Each row of a before or after table is a point. The points were changed in one or more steps. Then noise was added and the rows were shuffled. The steps act on columns, c1 being the first. Write out the steps. A step turns or swaps two columns, mirrors them in a line or flattens them onto one, adds a multiple of one to another, or multiplies or shifts one. Angles are multiples of 10 degrees, from the lower column toward the higher: turns from -170 to 170, lines from 10 to 170 but not 90. Use the fewest steps. Two steps may share a column if one is a turn and the other turns, adds or multiplies; they go together, in the order done. Otherwise the lowest column goes first.

Before (9 x 3):
[[ 0.62  0.03 -0.22]
 [-0.32 -0.45 -0.14]
 [ 1.08 -0.17  0.06]
 [-0.58 -0.41  0.38]
 [-0.26  0.36 -0.19]
 [-0.23 -0.04 -0.33]
 [-0.53  0.32 -0.07]
 [-0.22 -0.25 -0.11]
 [ 0.80 -0.01 -0.15]]
After (9 x 3):
[[ 0.22  0.11  0.44]
 [ 0.61 -0.13  0.43]
 [ 0.62  0.03  1.00]
 [-0.71 -0.92  0.58]
 [ 0.29  0.68  0.48]
 [ 0.18  0.11  0.20]
 [-0.67 -0.60  0.43]
 [-0.60 -0.40  0.41]
 [-0.01  0.46  0.48]]
Steps: mirror c1 and c2 in the line at 110 degrees; shift c3 by 0.60

Before (12 x 6):
[[-0.47 -0.01 -0.44 -0.19  0.35  0.43]
 [-0.34 -0.67  0.06 -0.04  0.02  0.46]
 [-0.37 -1.17 -0.08  0.05  0.42 -0.56]
 [-0.55 -0.14  0.00  0.56  1.02  0.42]
 [-0.22  0.17 -0.82  0.60 -0.13  0.60]
 [ 0.46  0.11 -0.02 -0.16  0.04 -0.25]
 [ 0.01  0.10 -0.24 -0.10 -0.11  0.14]
 [-0.42  0.10 -0.03  1.28 -0.05 -0.49]
 [ 0.57 -0.23 -0.56  0.28 -0.10  0.35]
 [ 0.79  0.07 -0.61 -0.20 -0.09  0.56]
 [-0.20 -0.39 -0.51  0.39  0.11  0.26]
 [-0.51 -0.02 -0.30  0.15 -0.14  0.42]]
After (12 x 6):
[[ 0.37 -0.01 -0.08  0.00 -0.01 -0.20]
 [-0.55 -0.07  0.27  0.42 -0.08  0.22]
 [-0.42 -0.06 -0.02  0.62  0.04  0.06]
 [ 0.00 -0.01  0.06  0.30 -0.06  0.03]
 [-0.21 -0.08  0.57  0.35 -0.01  0.04]
 [-0.67 -0.11  0.56  0.07  0.00  0.52]
 [-0.47 -0.05  1.17 -0.64  0.03 -0.24]
 [-0.21  0.11  0.83  0.86  0.04  0.29]
 [-0.37 -0.02  0.08 -0.22  0.02 -0.50]
 [ 0.57  0.06  0.45  0.55 -0.05  0.00]
 [-0.35 -0.04 -0.07  0.21  0.04  0.30]
 [ 0.81 -0.01  0.06  0.82  0.01  0.19]]
Steps: multiply c2 by 0; turn c3 and c4 by -110 degrees; turn c4 and c6 by -30 degrees; multiply c5 by 0

Before (12 x 8):
[[ 0.26  0.15 -0.21  0.60 -0.40  1.18 -0.18 -0.08]
 [ 0.12 -0.11 -0.17  0.40 -0.41 -0.31  0.29  0.37]
 [-0.20  0.26  0.09  0.32 -0.34 -0.26  0.46 -0.54]
 [ 0.33 -0.04 -0.41  0.47  0.38  0.43 -0.08 -0.08]
 [-0.36 -0.03  0.07  0.48 -0.12 -0.02  0.08  0.34]
 [-0.07  0.15 -0.24  0.47  0.17 -0.20  0.29  0.26]
 [ 0.62 -0.37  0.17  0.30  0.24  0.53  0.13  0.39]
 [-0.26 -0.03  0.03  0.44 -0.25  0.11 -0.05  0.33]
 [ 0.54 -0.25  0.08  0.41 -0.12  0.46 -0.96  0.24]
 [-0.23  0.84 -0.01  0.24 -0.22 -0.12  0.46  0.37]
 [-0.33  0.37 -0.08 -0.82 -0.19 -0.13  0.37 -0.23]
 [ 0.16 -0.35 -0.24 -0.18 -0.10 -0.19  0.08  0.42]]
After (12 x 8):
[[-0.79 -0.73  0.08  0.30  0.41  0.58  0.18  0.25]
 [-0.54 -0.09 -0.31  0.46 -0.09  0.56 -0.27  0.38]
 [ 0.20 -0.06  0.02  0.47  0.33  0.16  0.07 -0.11]
 [ 0.27  0.73 -0.24 -0.82 -0.23 -1.04  0.28 -0.19]
 [ 0.23  1.69 -0.24  0.24  0.38  0.11  0.38 -0.22]
 [-1.15  0.31 -0.09  0.59 -0.08  0.25 -0.26 -0.40]
 [ 0.33  0.53 -0.17  0.32 -0.54  0.29  0.43 -0.33]
 [ 0.21  0.29 -0.35  0.46  0.27  0.50  0.13  0.16]
 [ 0.09 -0.70 -0.25 -0.18  0.41  0.05 -0.06 -0.08]
 [ 0.01 -0.06  0.08  0.45  0.33  0.14 -0.04 -0.26]
 [ 0.20 -0.23 -0.30  0.41  0.38  0.66  0.17 -0.41]
 [-0.66 -0.48  0.55  0.40  0.24  0.65 -0.78 -0.11]]
Steps: turn c1 and c6 by 120 degrees; add 1 times c4 to c6; multiply c2 by 2; turn c3 and c7 by 30 degrees; swap c5 and c8

Before (11 x 11):
[[-0.37  0.14  0.74 -0.11  0.83  0.22  0.55  0.66  0.42 -0.21  0.04]
 [ 0.20 -0.71 -0.39  0.25 -0.46 -0.54 -0.01 -0.30 -0.26  0.21 -0.64]
 [ 0.69 -0.20 -0.26  0.43 -0.10  0.05 -0.23 -0.40 -0.06  0.57 -0.07]
 [-0.25  0.64 -0.07  0.56  0.33  0.39  0.53  0.39  0.36 -0.09  0.25]
 [ 0.23  0.32 -0.12 -0.22 -0.57 -0.34 -0.09  0.23  0.50  0.62 -0.25]
 [ 0.07  0.46  0.53  0.40 -0.30 -0.33 -0.09  0.17  0.60  0.19 -0.33]
 [ 0.33  0.39  0.28  0.25 -0.82 -0.50  0.01  0.71  0.42  0.27  0.43]
 [-0.42  0.07  0.21  0.07 -0.25 -0.13 -0.45  0.46  0.65  0.11  0.18]
 [-0.94 -0.68  0.41 -0.26 -0.06  0.02  0.23 -0.56 -0.78  0.25 -0.14]
 [ 0.27  0.45  0.11  0.00 -0.44  0.11 -0.35  0.35  0.16 -0.11 -0.13]
 [-0.16  0.52  0.40 -0.04  0.28  0.30  0.47  0.11  0.81 -0.48  0.54]]
After (11 x 11):
[[-0.11 -0.45  0.35  0.24 -0.58 -0.33 -0.09  0.23 -0.33  0.45 -0.01]
 [-0.69  0.18  0.07  0.02  0.27  0.29  0.47  0.14 -0.90 -0.35 -0.25]
 [-0.30  0.34  0.13 -0.06 -0.23 -0.13 -0.43  0.47 -0.64  0.03  0.26]
 [ 0.91 -0.15  0.20 -0.25 -0.45 -0.56 -0.05 -0.31  0.45 -0.06  0.28]
 [ 0.45 -0.32  0.22 -0.40 -0.06  0.04 -0.21 -0.42  0.14  0.60 -0.45]
 [-0.26  0.18 -0.40  0.08  0.83  0.21  0.54  0.65 -0.71 -0.09  0.30]
 [-0.73 -0.02  0.22 -0.54  0.37  0.34  0.51  0.39 -0.24  0.10  0.05]
 [-0.30 -0.46 -0.17 -0.38 -0.27 -0.33 -0.10  0.17 -0.78  0.01  0.15]
 [-0.40 -0.07 -0.03 -0.25 -0.82 -0.47 -0.01  0.72 -0.48  0.02 -0.50]
 [-0.27 -0.49  0.02  0.03 -0.44  0.12 -0.35  0.35 -0.22 -0.09 -0.14]
 [ 0.31  0.76 -0.76  0.26 -0.03  0.02  0.25 -0.54  0.47  0.26  0.78]]
Steps: turn c1 and c11 by -130 degrees; turn c1 and c2 by 120 degrees; turn c3 and c9 by -150 degrees; multiply c4 by -1; add 0.5 times c6 to c10

Before (14 x 12):
[[ 0.45  0.05  0.30  0.71  0.56  0.35 -0.10 -0.31 -0.58 -0.01  0.56  0.17]
 [-0.30 -0.19  0.19  0.22  0.59 -0.46  0.50  0.22  0.20 -0.32  0.13  0.12]
 [ 0.26 -0.42  0.31 -0.07  0.49  0.05 -0.20 -0.20 -0.21  0.44  0.29  0.37]
 [ 0.14 -0.21 -0.10 -0.15 -0.20  0.21 -0.20  0.30 -0.35 -0.40 -0.18 -0.39]
 [ 0.33 -0.07  0.17  0.47  0.14  0.21 -0.35  0.02  0.06 -0.09 -0.03  0.36]
 [ 0.36 -0.02 -0.37  0.42 -0.06 -0.44  0.08  0.06  0.25  0.23 -0.03  0.09]
 [-0.09  0.36  0.28  0.10 -0.01 -0.10  0.38  0.04 -0.45  0.07 -0.14  0.09]
 [-0.27 -0.04  0.48  0.28  0.43 -0.19  0.50  0.51  0.27  0.36  0.44 -0.01]
 [ 0.10  0.27 -0.13  0.44 -0.08 -0.31  0.52 -0.42  0.22  0.50  0.53  0.16]
 [ 0.03  0.35  0.25  0.47  0.47 -0.04 -0.35 -0.38  0.00 -0.16  0.26 -0.24]
 [-0.26  0.08 -0.40  0.10 -0.29 -0.35 -0.13  0.08 -0.61  0.25  0.01 -0.27]
 [-0.04 -0.29  0.09  0.65 -0.02  0.15 -0.25 -0.22  0.21 -0.17 -0.20 -0.13]
 [-0.05  0.05 -0.35  0.16  0.59  0.14 -0.18 -0.21 -0.17  0.13 -0.17 -0.25]
 [-0.39  0.03  0.05  0.03  0.29 -0.07  0.33  0.24  0.22  0.51  0.69  0.47]]
After (14 x 12):
[[ 0.37  0.09 -0.24 -0.45 -0.24 -0.30  0.09  0.30 -0.30 -1.08  0.00  0.20]
 [-0.30 -0.33  0.09  0.10  0.50  0.24 -0.28 -0.17  0.18  1.02  0.73 -0.34]
 [ 0.08 -0.10  0.22  1.98  0.03 -0.27  0.17 -0.07  0.18 -0.75 -0.29  0.00]
 [-0.12 -0.28  0.57  0.82  0.47  0.40 -0.31  0.22  0.11  0.61  0.67  0.16]
 [-0.64 -0.54  0.19 -0.20  0.10 -0.15  0.16 -0.35 -0.34  0.15  0.12  0.18]
 [-0.24  0.05  0.24  0.72  0.60  0.66 -0.23  0.14  0.08 -0.88  0.22  0.08]
 [-0.08  0.19  0.09  0.34  0.10  0.23 -0.31  0.16 -0.46  0.71 -0.07 -0.11]
 [-0.08  0.40  0.27  1.41  0.31 -0.17  0.30 -0.38 -0.10  0.25  0.06  0.44]
 [-0.55  0.04  0.08  2.13  0.08 -0.39 -0.07 -0.54 -0.67  0.05  0.31  0.41]
 [-0.16 -0.15 -0.28  1.25 -0.31  0.39  0.17  0.05  0.37  0.45 -0.01  0.12]
 [ 0.49 -0.04 -0.59  0.31  0.02  0.24  0.27  0.08 -0.43  0.62  0.04 -0.17]
 [-0.08 -0.01 -0.36  0.49  0.33 -0.20  0.09 -0.08 -0.06  0.33 -0.26  0.47]
 [-0.49 -0.02  0.16  1.48 -0.16 -0.36  0.19  0.03  0.00 -0.30 -0.04  0.04]
 [-0.16 -0.13 -0.06  1.28 -0.13  0.51 -0.29 -0.61  0.26  1.42  0.24 -0.17]]
Steps: turn c1 and c5 by -50 degrees; turn c1 and c12 by 130 degrees; turn c2 and c10 by 40 degrees; multiply c10 by 2.5; turn c3 and c9 by -20 degrees; multiply c4 by 3; turn c6 and c7 by -150 degrees; turn c8 and c11 by 30 degrees

Before (14 x 18):
[[-0.24  0.00 -0.18  0.35 -0.35 -0.76 -0.58 -0.03  0.48 -0.17  0.33  0.31
   0.13  0.15 -0.43  0.19 -0.14 -0.32]
 [ 0.12 -0.23 -0.36  0.16 -0.04  0.19 -0.39 -0.69  0.09  0.39  0.35 -0.22
   0.27  0.92 -0.07  0.36  0.01 -0.55]
 [-0.23 -0.18  0.33  0.11 -0.57  0.02 -0.55  0.10  0.89 -0.01  0.22 -0.85
   0.17 -0.14 -0.31 -0.09 -0.26  0.08]
 [ 0.44 -0.23 -0.46  0.14 -0.66  0.13 -0.18  0.44  0.10 -0.31 -0.65  0.14
   0.47 -0.11 -0.25  0.35  0.16 -0.47]
 [-0.10  0.19  0.00  0.15 -0.64  0.46 -0.28  0.60  0.32 -0.34  0.18 -0.44
   0.92 -0.13 -0.36  0.36 -0.21 -0.19]
 [ 0.07  0.04 -0.35  0.00  0.56  0.27 -0.51  0.57 -0.01 -0.28 -0.07  0.09
   0.19  0.03 -0.41 -0.05 -0.11  0.34]
 [ 0.46 -0.16 -0.10  0.20 -0.55  0.30 -0.20  0.54  0.08 -0.38  0.33 -0.05
  -0.02 -0.16  0.01 -0.19 -0.33 -0.56]
 [ 0.01 -0.21 -0.40  0.16 -0.71  0.45 -0.45  0.00 -0.04 -0.28  0.55  0.13
   0.02 -0.09 -0.21 -0.09  0.43  0.36]
 [ 0.95 -0.08 -0.08  0.26 -0.45 -0.52 -0.51  0.12 -0.01 -0.01  0.21 -0.29
   0.15  0.16  0.60  0.30 -0.12  0.11]
 [ 0.13  0.18 -0.25  0.16 -0.24  0.29  0.57  0.52  0.31  0.42  0.32  0.26
   0.55  0.01 -0.40  0.23  0.27  0.96]
 [-0.25 -0.14 -0.39  0.63 -0.06  0.33 -0.33  0.10  0.44 -0.30 -0.07 -0.03
   0.14 -0.11 -0.23  0.27 -0.22 -0.29]
 [-0.12 -0.25 -0.26  0.18 -0.40  0.41 -0.30 -1.25  0.11 -0.38 -0.04  0.34
   0.41  0.34 -0.22 -0.12  0.32 -0.24]
 [-0.22 -0.05  0.15  0.12 -0.61  0.33 -0.26  0.46 -0.01  0.14 -0.53  0.39
   0.61 -0.12 -0.35  0.23 -0.07  0.98]
 [ 0.48  0.33 -0.36  0.67  0.23  0.49 -0.59  0.37 -0.01 -0.08 -0.78  0.26
   0.08  0.02 -0.19 -0.21  0.21 -0.46]]
After (14 x 18):
[[ 0.63 -0.09 -0.08  0.29  1.27 -0.77  0.22  0.12 -0.02 -0.01  0.14  0.34
  -0.11  0.16  0.60  0.35 -0.12 -0.10]
 [-0.21 -0.25 -0.27  0.44  0.98  0.50  0.06 -1.25  0.11 -0.38 -0.32 -0.20
   0.14  0.34 -0.24 -0.20  0.32  0.18]
 [ 0.13  0.03 -0.35  0.14 -0.47  0.24  0.71  0.56 -0.02 -0.29  0.32 -0.10
   0.12  0.03 -0.42 -0.11 -0.10  0.16]
 [-0.12 -0.17  0.34  0.20  1.53  0.07  0.20  0.10  0.90 -0.01  0.29  0.62
   0.02 -0.14 -0.30 -0.10 -0.25 -0.56]
 [ 0.53 -0.24 -0.45  0.46  1.32 -0.06 -0.18  0.44  0.10 -0.32 -0.37 -0.63
   0.20 -0.11 -0.25  0.23  0.15 -0.36]
 [ 0.59  0.34 -0.36  0.49  0.21  0.30  0.62  0.37 -0.02 -0.07 -0.37 -0.80
  -0.46  0.03 -0.20  0.02  0.22 -0.31]
 [ 0.14  0.19  0.00  0.80  1.39  0.45 -0.08  0.59  0.32 -0.34 -0.08  0.38
   0.48 -0.14 -0.36  0.12 -0.22 -0.33]
 [ 0.22 -0.21 -0.39  0.11  1.68  0.39  0.04  0.00 -0.04 -0.29  0.20  0.41
  -0.11 -0.09 -0.20 -0.02  0.41  0.49]
 [-0.05 -0.13 -0.39  0.51  0.43  0.37  0.26  0.09  0.45 -0.31 -0.25 -0.03
  -0.41 -0.11 -0.24  0.46 -0.22 -0.15]
 [-0.59  0.00 -0.18  0.33  1.18 -0.60  0.32 -0.03  0.46 -0.18 -0.45  0.13
  -0.18  0.14 -0.43  0.28 -0.13  0.30]
 [-0.43 -0.23 -0.35  0.31  0.46  0.35  0.32 -0.68  0.10  0.39 -0.52  0.40
   0.05  0.93 -0.07  0.32  0.00 -0.19]
 [ 0.23  0.18 -0.24  0.53 -0.15  0.23 -0.61  0.51  0.30  0.43  0.78  0.16
   0.23  0.01 -0.39  0.11  0.27  0.68]
 [ 0.63 -0.16 -0.10  0.11  1.15  0.08 -0.10  0.54  0.08 -0.39 -0.57  0.31
  -0.16 -0.16  0.01 -0.11 -0.32 -0.08]
 [-0.01 -0.05  0.15  0.55  1.33  0.36 -0.07  0.47 -0.02  0.14  0.91 -0.66
   0.29 -0.13 -0.35  0.08 -0.08  0.41]]
Steps: add -0.7 times c14 to c1; turn c1 and c6 by -20 degrees; turn c4 and c13 by -50 degrees; add -0.5 times c13 to c16; turn c5 and c7 by 150 degrees; multiply c5 by 2; turn c11 and c12 by 120 degrees; turn c11 and c18 by -70 degrees

Before (13 x 20):
[[ 0.27  0.37  0.47 -0.15  0.05  0.47  0.05 -0.07  0.24  0.15  0.03 -0.36
   0.52 -0.07  0.02  0.08 -0.25 -0.12 -0.04  0.24]
 [ 0.13  0.71  0.30  0.17  0.39 -0.01 -0.14  0.15  0.08  0.31 -0.25 -0.04
   0.14 -0.20 -0.46  0.43 -0.07 -0.12  0.05  0.85]
 [-0.63  0.21  0.65 -0.06 -0.17 -0.33 -0.62  0.12  0.04 -0.31  0.22  0.97
  -0.33  0.09  0.73  0.47  0.02  0.82  0.46 -0.47]
 [-0.26 -0.01  0.48 -0.31 -0.05 -0.12 -0.61  0.34 -0.50 -0.94 -0.01  0.71
  -0.39 -0.07  0.38  0.25 -0.14  0.05  0.27 -0.50]
 [-0.87  0.14  0.06  0.08 -0.06  0.37  0.22 -0.51  0.22 -0.48 -0.23  0.36
   0.09  0.02 -0.15 -0.24  0.62  0.30 -0.13 -0.23]
 [ 0.42  0.38 -0.14  0.28  0.35 -0.38  0.42 -0.36  0.08  0.46 -0.28 -0.31
   0.46  0.05 -0.10  0.29 -0.33 -0.26  0.09  0.33]
 [ 0.02  0.38  0.20  0.04  0.59  0.60  0.46 -0.31  0.12  0.01 -0.19  0.35
   0.17 -0.20  0.15  0.17  0.62 -0.16 -0.11 -0.20]
 [-0.15 -0.17 -0.10 -0.22  0.27  0.62  0.29 -0.55  0.42  0.30 -0.18  0.48
  -0.18 -0.06 -0.17 -0.16  0.12  0.10 -0.44  0.20]
 [ 0.01  0.23 -0.07  0.50 -0.15  0.72  0.30 -0.65  0.14  0.09 -0.24  0.00
  -0.08 -0.21  0.01  0.29  0.29 -0.10 -0.70 -0.09]
 [ 0.18  0.35  0.00 -0.15  0.05  0.15  0.25 -0.41 -0.29  0.56 -0.17 -0.24
   0.15 -0.27  0.07 -0.14  0.53  0.07 -0.38  0.30]
 [ 0.43  0.24  0.13  0.41 -0.01 -0.10  0.11  0.27  0.35  0.54  0.06 -0.01
   0.33 -0.38 -0.15 -0.13  0.04 -0.52 -0.01  0.42]
 [ 0.32  0.08  0.58 -0.08 -0.43 -0.38 -0.25 -0.05  0.12 -0.44  0.06  0.73
  -0.39 -0.02 -0.09  0.39  0.14  0.94  0.71 -0.36]
 [-0.04 -0.01  0.16  0.15 -0.02  0.51  0.06 -0.77 -0.20  0.16 -0.41  0.33
   0.59 -0.17  0.18  0.22  0.42 -0.34  0.01  0.41]]
After (13 x 20):
[[ 0.29  0.30 -0.10 -0.21  0.27  0.61  0.29 -0.58  0.60 -0.19 -0.13  0.10
  -0.47 -0.06 -0.40 -0.55  0.13  0.11 -0.41  0.26]
 [-0.01  0.15  0.29  0.20  0.39 -0.01 -0.16  0.15 -0.01 -0.32 -0.26  0.10
   0.78 -0.21 -1.14  0.39 -0.09 -0.11  0.04  0.88]
 [-0.02 -0.14  0.19  0.04  0.61  0.61  0.46 -0.32  0.33 -0.04 -0.20 -0.08
   0.65 -0.18  0.41  0.18  0.61 -0.11 -0.11 -0.21]
 [-0.20 -0.94  0.47 -0.16  0.05  0.51  0.03 -0.07 -0.20 -0.26 -0.01  0.41
   1.31 -0.07  0.02  0.33 -0.25 -0.16 -0.05  0.29]
 [ 0.11 -0.11  0.02 -0.12  0.06  0.15  0.24 -0.42 -0.36 -0.56 -0.15 -0.15
   0.56 -0.32  0.22 -0.33  0.55  0.09 -0.35  0.32]
 [-0.13 -0.80 -0.15  0.26  0.35 -0.37  0.46 -0.40 -0.25 -0.59 -0.25  0.22
   1.17  0.07 -0.25  0.49 -0.36 -0.23  0.14  0.34]
 [ 0.36  0.89  0.65 -0.07 -0.12 -0.37 -0.63  0.16  0.85  0.57  0.24 -0.44
  -0.48  0.10  1.77 -0.13  0.03  0.80  0.47 -0.51]
 [-0.21  0.91  0.48 -0.31 -0.06 -0.15 -0.65  0.34  0.38  0.92 -0.03 -0.82
  -0.80 -0.05  0.98  0.58 -0.09  0.02  0.26 -0.51]
 [ 0.49 -0.14  0.06  0.02 -0.04  0.33  0.19 -0.56  0.43  0.83 -0.23  0.05
   0.27  0.05 -0.38 -1.03  0.64  0.31 -0.18 -0.21]
 [ 0.09  0.28 -0.12  0.52 -0.18  0.73  0.31 -0.63  0.07 -0.11 -0.20  0.09
   0.03 -0.19  0.02  0.22  0.27 -0.05 -0.68 -0.11]
 [-0.05 -0.61  0.15  0.41 -0.01 -0.08  0.10  0.30  0.17 -0.67  0.09  0.27
   0.81 -0.40 -0.33  0.05  0.07 -0.51  0.00  0.46]
 [-0.48  0.92  0.59 -0.10 -0.43 -0.39 -0.22 -0.04  0.68  0.26  0.04 -0.24
  -0.66 -0.01 -0.23  1.14  0.15  0.94  0.72 -0.38]
 [ 0.15 -1.38  0.17  0.17 -0.01  0.52  0.06 -0.75  0.15 -0.13 -0.37 -0.33
   1.17 -0.11  0.47  0.07  0.42 -0.39 -0.01  0.40]]
Steps: turn c1 and c10 by -150 degrees; add -1.5 times c1 to c16; multiply c13 by 3; turn c2 and c13 by 50 degrees; mirror c9 and c12 in the line at 30 degrees; multiply c15 by 2.5
